Every row gives one point. The window is the flat piece filled in between its corners: a triangle in 3 columns, a solid with four corners in 4, and so on. A path goes straight from each point to the next, and from the last back to the first. After which points does the path pass through the window?
In the rows, zero is written as 100.

Window:
148,142,56,109
71,104,115,97
66,136,125,137
160,38,122,84
Path:
(1): 80,155,132,111
(2): 72,99,111,152
(3): 154,52,72,105
(4): 161,101,125,59
(5): 95,147,134,66
(6): 71,106,64,146
(7): 64,75,84,135
(8): 86,123,125,97
Through the window after points: 1, 7

Window (6 x 6):
111,156,73,5,71,117
106,126,81,102,126,111
131,86,111,103,83,93
91,87,77,75,112,115
46,74,136,37,164,87
75,127,85,142,69,111
Path:
(1): 77,108,107,60,112,120
(2): 71,110,80,61,134,78
(3): 115,136,64,78,73,85
(4): 95,131,83,82,75,146
(5): 104,97,102,79,109,144
(6): 86,110,58,66,108,78
(7): 106,103,79,104,75,65
(8): 100,108,117,120,90,139
Through the window after points: 5, 7

Window, 6 rows:
67,127,158,101,47,93
73,141,113,46,57,113
86,125,109,122,195,100
89,93,148,54,76,97
164,106,59,175,114,100
103,81,55,164,111,88
Path:
(1): 95,90,129,125,110,140
(2): 83,124,100,128,93,38
(3): 104,131,112,90,119,84
(4): 95,104,137,115,123,150
(5): 126,86,92,146,98,115
(6): 102,120,65,122,118,56
(7): 95,147,115,105,117,29
(8): 103,111,90,105,108,143
(9): 113,110,103,117,81,145
(10): 130,122,108,113,106,62
(11): 99,94,132,71,85,63
(12): 74,106,137,84,75,156
Through the window after points: 5, 7, 11

Window (8 x 8):
88,78,112,97,75,89,118,117
105,97,95,137,98,116,92,121
91,115,119,108,153,76,53,129
88,146,73,50,96,62,195,42
87,119,117,85,77,121,84,105
156,118,181,107,156,111,83,77
101,66,81,103,73,106,74,97
75,70,104,90,97,144,98,104
Path:
(1): 100,91,93,72,93,127,103,107
(2): 62,73,122,115,98,134,89,97
(3): 76,112,112,117,95,94,102,73
(4): 121,123,95,84,127,101,118,104
(5): 97,97,77,74,95,116,99,134
(6): 71,97,119,148,81,85,103,81
(7): 104,101,139,117,108,113,98,83
(8): 131,96,120,81,135,118,80,112
Through the window after points: 1, 7

Window (8 x 8):
126,166,37,113,56,155,119,124
97,161,135,89,132,46,122,113
135,99,112,79,139,68,137,98
44,25,64,118,50,65,145,59
70,21,78,110,38,61,91,7
57,107,28,97,111,130,98,91
138,140,151,156,108,126,125,105
101,111,146,64,122,77,101,147
Path:
(1): 74,106,86,92,93,126,137,52
(2): 108,143,84,64,96,139,128,91
(3): 101,143,72,143,117,96,74,128
(4): 148,93,62,128,115,65,121,123
(5): 71,108,133,49,111,103,136,61
(6): 81,136,98,85,92,122,132,81
(7): 145,89,37,134,101,64,116,114
(8): 107,116,83,126,132,64,77,132
(9): 104,164,156,65,109,96,145,95
(10): 53,61,75,77,59,109,162,51
(11): 75,53,70,154,86,32,94,103
(12): 122,84,100,130,113,23,77,134
(13): 73,121,147,72,108,115,153,56
(14): 70,123,77,84,78,135,117,77
(15): 81,107,44,137,78,92,104,111
(16): 87,85,57,140,99,81,89,138
Through the window after points: 4, 10, 16
